Each point is reached from the start by the listed moves, each made 0, 1 or 2 times, or once backwards (-1), plus a little noise. Say if it took an odd or an even number of moves. Then give how often each move was made.

Moves:
(1): [ 1.48 -0.35  1.50  1.01]
(2): [ 0.83  1.09 -0.51 -0.72]
Start: [ 0.31 -0.34  0.22  1.04]
Points:
[ 1.19  0.84 -0.31  0.35] => odd (0, 1)
[3.57 1.33 0.60 0.62] => odd (1, 2)
[-1.99 -1.27 -0.77  0.72] => even (-1, -1)
[4.91 1.14 2.26 1.52] => even (2, 2)

Moves:
(1): [ 0.55 -0.18  0.02  1.33 -0.43 -0.34 -0.66  0.37  0.58  0.67  0.12]
(2): [-0.09  0.25  0.26  0.80 -0.07  0.81  0.75  0.44 -0.26  0.10 -0.70]
(3): [-0.37  0.45  0.72 -0.12 -0.25 -0.39 -0.49  0.36 -0.09 -0.03  0.02]
(4): [-2.15 -0.87 -1.00  0.95  0.24  0.55 -0.71  0.07 -0.10 -0.33  0.80]
(5): [-0.45  0.34 -0.11  0.60  0.44 -0.85  0.14 -0.07  0.04 -0.09 -1.10]
(6): [ 0.29 -0.18  0.61 -0.13 -0.21  1.06 -0.99 -0.14 -0.01  0.40 -0.91]
(7): [ 0.27 -1.46 -0.02 -0.44  1.62 -1.12  1.22  1.42 -0.12 -0.05  0.35]
(8): [-0.31  1.10 -0.81  0.03  0.48  0.04 -0.10  0.91  0.57 -1.52 -0.55]
(9): [-0.60 -0.13  0.22 -0.73 -0.06  0.00  0.31 -0.58  1.02  0.20  0.74]
(10): [-0.77  0.37 -0.95  0.15 -0.26 -0.27 -0.44  0.32 -0.33  1.04 -0.04]
(11): [-0.06  0.39 -0.03  0.01  0.75  0.68 -0.08  0.02 -0.50  0.60  0.77]
Start: [ 0.31  0.42 -0.31  0.08  0.45 -0.34  0.13  0.57  0.15  0.30  0.48]
Points:
[ 3.37  1.23  2.48  1.47 -1.41 -3.76  0.06  1.77  2.05 -0.10  0.14] => even (2, 0, 2, -1, 0, -1, 0, 0, 0, -1, -1)
[ 2.91  2.17 -2.16  0.07  0.40 -2.05  0.20  1.88  3.88 -1.22  2.18] => even (2, -1, -1, -1, -1, -1, 0, 2, 1, 0, 0)
[-5.52  2.39 -5.75  2.99  5.24  0.22  0.44  2.35 -1.28 -3.68  0.35] => even (-1, 0, -1, 2, 2, -1, 0, 2, -1, 0, 2)
[ 2.65 -0.91  1.48  1.89  2.53 -4.08 -0.67  4.32  0.86  3.49 -3.50] => odd (2, 0, 1, -1, 2, 2, 2, 0, 0, 1, 0)
[-2.01  0.83 -1.63 -2.90  2.09 -2.82  0.17  2.78 -1.73  1.75  4.20] => even (-1, -1, 2, 0, -1, -1, 1, 0, 0, 2, 1)
[ 0.16  3.23  1.15  5.26  1.65  2.06 -2.18  3.03  0.36  2.09 -3.66] => even (2, 2, 1, 0, 2, 2, 0, 1, 0, 0, 2)
[ 0.35  1.05  0.69 -0.09  1.43 -0.82  0.98  0.78 -0.06 -0.55  2.20] => even (0, 0, 1, 0, 0, -1, 0, 0, 0, -1, 1)
